Each row is a point. The window is the flat piece filled in between its corners: a triangle in 3 columns, a solid with four corners in 4, and so on. A path goes straight from each point to the next, and from the last back to the first. After which points does the path pass through the window?

Window:
[[ 28 -21 -16]
 [-14 -21 -33]
 [-40  28  49]]
Path:
(1): [-60  38 -45]
(2): [  4  16 -46]
(3): [-54 -29 -10]
(4): [ -8 -38 -12]
(5): [ 14   1 -36]
(6): [ 34   8 -17]
(7): [  5 -63 -11]
(8): [-46 -46  10]
(9): [-30  26  15]
(10): [ 4 39  5]
(11): [-20 -14  22]
(12): [-36  13  62]
(13): [-23  54  14]
(14): [-44  40  21]
(15): [-37   2  38]
(16): [-21 -20  32]
Through the window after points: 4, 6, 10

Window, 6 rows:
[[ 64  -4 -20  23   5  -9]
 [ 33 -14  64   3  41 -79]
 [-61 -29 -21   0  19  18]
 [-58  19  13 -30  13   5]
 [-69  14 -32  12  49  56]
 [-17  13 -18  51 -10  23]]
Path:
(1): [-27   7   0 -14  43 -28]
(2): [-24 -42  55   4  24  23]
(3): [19 -8 32  9 22 -2]
(4): [-44   9  10   5  44 -57]
(5): [-13   9 -18  31   7 -35]
(6): [ 11 -20  24  35  29  46]
(7): [-15 -19  44  -5  32  -6]
(8): [-33   4 -15 -31  51 -45]
Through the window after points: 3

Window, 8 rows:
[[-44   9   8 -71 -32   6  10  44]
 [  9  11  68  -6  54 -15  44 -44]
 [ 13  59  20  33   2  13 -28   6]
 [-86  34  35   9  31 -56  85 -49]
 [ 25  12 -20  50 -33 -48 -12  58]
 [ 32 -23 -17  44 -35 -24   5 -52]
 [ 11  34 -33  -8   3 -71 -27  14]
 [ 19 -18 -91 -17   6 -16 -14  51]]
Path:
(1): [ 16  41 -35  12 -35 -47  57   7]
(2): [ 35  21 -10 -51 -13 -26  59 -17]
(3): [-67  13  28   0   8 -13 -36  37]
(4): [-27  -8  16   3  12  -9   1  -3]
(5): [ 40  13 -20  -2 -25 -19  70 -10]
(6): [-14  23  -3 -39 -22 -14  29   4]
(7): [-48  -6  16 -24 -12  -9   1  28]
(8): [-32 -10  12  43  18 -39  10   0]
(9): [ 30  24 -19 -14 -43 -12  33 -10]
(10): [ 17  26  -6  -1 -21 -28  17  31]
(11): [-62   3  24  10   5  17 -60  17]
(12): [-30  -2   9 -10  19  -9 -57  13]
(13): [  6  31 -42   3 -32 -38  31  21]
(14): [ -1  33 -10 -13  12 -18  28   1]
(15): [-58 -49 -22  -3   6 -21  -7 -28]
(16): [-36  -4  10   2  47 -48 -59  11]
Through the window after points: 2, 6, 10, 16

Window, 9 rows:
[[ 39 -60  14  -6  11  -5 -16  54 -14]
 [-24  -5  36  41  25  19  -8  22  38]
 [-46  23  -8  21 -36 -49  72 -19   6]
 [ 31 -16  61  22 -12 -22 -36  35  26]
 [-51  35  36  -2 -14   3  37 -19 -23]
 [-68   8 -29  13 -58 -43  11 -11 -21]
 [ 60   6 -42  -5  24   6  -8 -44 -51]
 [ 69 -17 -30 -60  28  34 -18 -55  -4]
 [ 31 -12  38 -13  54 -27 -47  57  26]]
Path:
(1): [27 14  7 -4 30 -2  6 65 24]
(2): [ 39  20  -5  24  -7  38  11  37 -37]
(3): [  9 -19  -8  -7  15 -25 -15 -28  -7]
(4): [ -9 -27  51   0  26 -29 -21 -68  -2]
(5): [ 19  43 -27   8 -17  -2  15  48   0]
(6): [ 17   4  30 -31  -4  40 -26  66  36]
(7): [ -7 -28  11  22  -3 -53  12 -26 -19]
(8): [ 15 -39  47  -8  29 -33 -57  10  -1]
Through the window after points: 2, 8

Window, 11 rows:
[[ 36  34 -17   6  11 -75  16  -5  41  42 -30]
 [ 22  24  26 -15  21   1  48 -53  18 -17  -7]
 [ 46  47 -43  28   5 -26 -28  -6 -51   4 -13]
 [-10 -10   4  51  10 -13  68  -6  16  41  32]
 [ -2  61   6 -19  13  11  16  32   7  18  26]
 [  6  66 -44 -47  -4  93 -14   1 -12  61  -7]
 [ 20 -22  18  48  25  17  36  25 -29  16 -22]
 [ 12 -23 -35   1  32 -18  12  28 -13  -5   0]
 [-11 -21  20  -3  41 -35  17 -23 -42  15  -7]
 [ 44   0 -27  31  95 -38 -41 -30  33  12 -47]
 [-76  -5  51  -8 -21 -38  22 -28  28 -62   2]]
Path:
(1): [ 28   8  35   4  -9 -33 -22 -37  34  -1  16]
(2): [ 50 -17   6  -6 -41   8  -3 -47   9   4  22]
(3): [-33  50  -3   5  73 -39  38   9   4   7 -24]
(4): [-63  62  -3  -5  44  -1  54 -11   8  -3  -9]
(5): [ 62 -40   6  -8  -5  13 -13  -7   6  38  -1]
(6): [ 18 -27  25  41 -25 -49 -47 -10  34  39   6]
(7): [ 11  49 -41 -11  50   3  55   9 -18 -18 -29]
(8): [-34  65 -18 -21  29  -4  45  28   6  40  -9]
(9): [ 38  18  21   6   0  -1 -12   3   8  -6  30]
(10): [ 19 -23  18 -12   8  14  -1  22   0  38  17]
(11): [  8  21 -30  25  34 -18  33  -6 -17 -21 -25]
(12): [-87   7   5  -2  14 -18  59  -2 -17 -49 -24]
Through the window after points: 8, 10, 12

Window, 12 rows:
[[-19  33  57 -16  15 -41  44 -14  28 -35   2  -5]
 [ -9 -33  37  28 -22  10   3 -30 -80  -6 -11 -20]
 [-37   9  -6 -16  25  28 -49  21  31  -6   9 -20]
 [-43  25  32   5  -1 -29 -44  16  33  20  -9  -1]
 [-43  26  -5  13 -23  25  15  30 -23 -21  -7   3]
 [ 33  -1  14 -19 -21   7   7   3 -25  19   3 -23]
 [-11 -13 -16  -9  48  23  23  19  10  34  24  -9]
 [ 18 -11  95  26 -15   6 -28  18  16  20   4  37]
 [ -7  -9  -4   8  10 -43  15  21 -40 -45  12 -41]
 [  6 -12 -25  15 -10 -29  31  -1  -8 -40 -30 -15]
 [-33  14   6 -26   8  -2 -65  14  13   9  27  29]
 [-26  47 -41  22 -21  26  13   0  25  -9  29 -13]]
Path:
(1): [-32 -32  23 -17 -50  10  30   6   0  14  41  13]
(2): [ 12  13   0  -6  26   4 -15  11  -6  11  -2 -15]
(3): [  6  64 -15  -1  31  25 -16  43 -19 -16  -4  10]
(4): [-28 -42  17  -1 -24 -10  10 -24  12  -6  21 -30]
(5): [-33 -19  20  -7 -20 -19   0  22  17   2   3   9]
(6): [ 24  56  43  17  10  11 -30 -12 -23 -22   7 -11]
(7): [ 20  55 -15  14  17  16 -10 -62   4 -12 -14  -1]
(8): [-38   5   5   1 -12  -4  16  38  18   0  26 -13]
Through the window after points: 1, 7

Window (14 x 14):
[[ 18 -11 -57 -39  21   6  22 -28 -43  32   3   7  10 -23]
 [-27 -28  21 -12  29 -17  24 -22 -15  16   1  64  -9  58]
 [-12  -9  25 -19 -36 -26  13  10 -17 -36   0 -21  70 -20]
 [ 53 -50  11  -6 -13 -10   4  15  40 -41  26  25 -50  22]
 [ 46  18   7  36  12   3  33  12  -7  19 -19 -21  26  33]
 [  1  24  16  46 -21  -3  -7  19 -19 -15  57 -12 -46  -7]
 [-14   0 -11  11  31 -54  34  -7  21 -64 -19  -6 -19 -11]
 [-44 -32   7  44 -57   8  -3 -19 -31   6 -16  26  28  -9]
 [ -2 -79 -33 -11 -17  -4  10   8   2  22   0  -2 -19  24]
 [-20  35   6  18  14   1  -7 -25  41 -10  -1 -37 -42 -26]
 [ -3 -17 -11  -8  18   4  12  22  -1  34  -4  44 -12   5]
 [ -2  47 -26   5  10 -22  -5   1  17 -15 -45 -24   6  44]
 [ 41 -62  38  -4  11  -2 -12  21 -38  -4  -6  19  30  17]
 [-31  13 -15  21  -7  55   9   5 -13  -1  -9 -13  17   7]]
Path:
(1): [  3 -13  15  -3  -9  -9  28 -19 -13  10 -45 -20 -28   4]
(2): [ -1 -10 -24   7  17   5  -9  30  -7  10  50  47   9   6]
(3): [-12 -25 -47  20  54  -4  14  -6   8 -14  23   8  31  19]
(4): [ 17  -5  43 -14 -50  -7  -2  -3 -17   1 -30  -2 -30   7]
(5): [  2 -17   9  -3  -9  -1  13  -2 -18  14 -17  -2  -7  10]
(6): [ 12  -2 -16  37   8  23  -2  16   2   6  17  17  33  24]
(7): [ 14 -42 -95  20  38  42  22 -16 -36   4  46   4  53  25]
(8): [  4  -3  -2 -31   3 -15  14 -11 -17  21 -16  13 -15 -14]
(9): [ -7 -14  26 -20  -6  -6  28  15 -19  28 -27   4 -25   7]
(10): [ 15  -6  -5   8  21  -7   0  -2  -2 -16   9   6  10  24]
(11): [ 10 -22 -53  16  38  -5 -14 -19  20  -9 -14  -2  20  19]
(12): [ -7  17  31 -20 -25  -1  41  17 -24  15 -18   4 -12   5]
Through the window after points: 1, 7
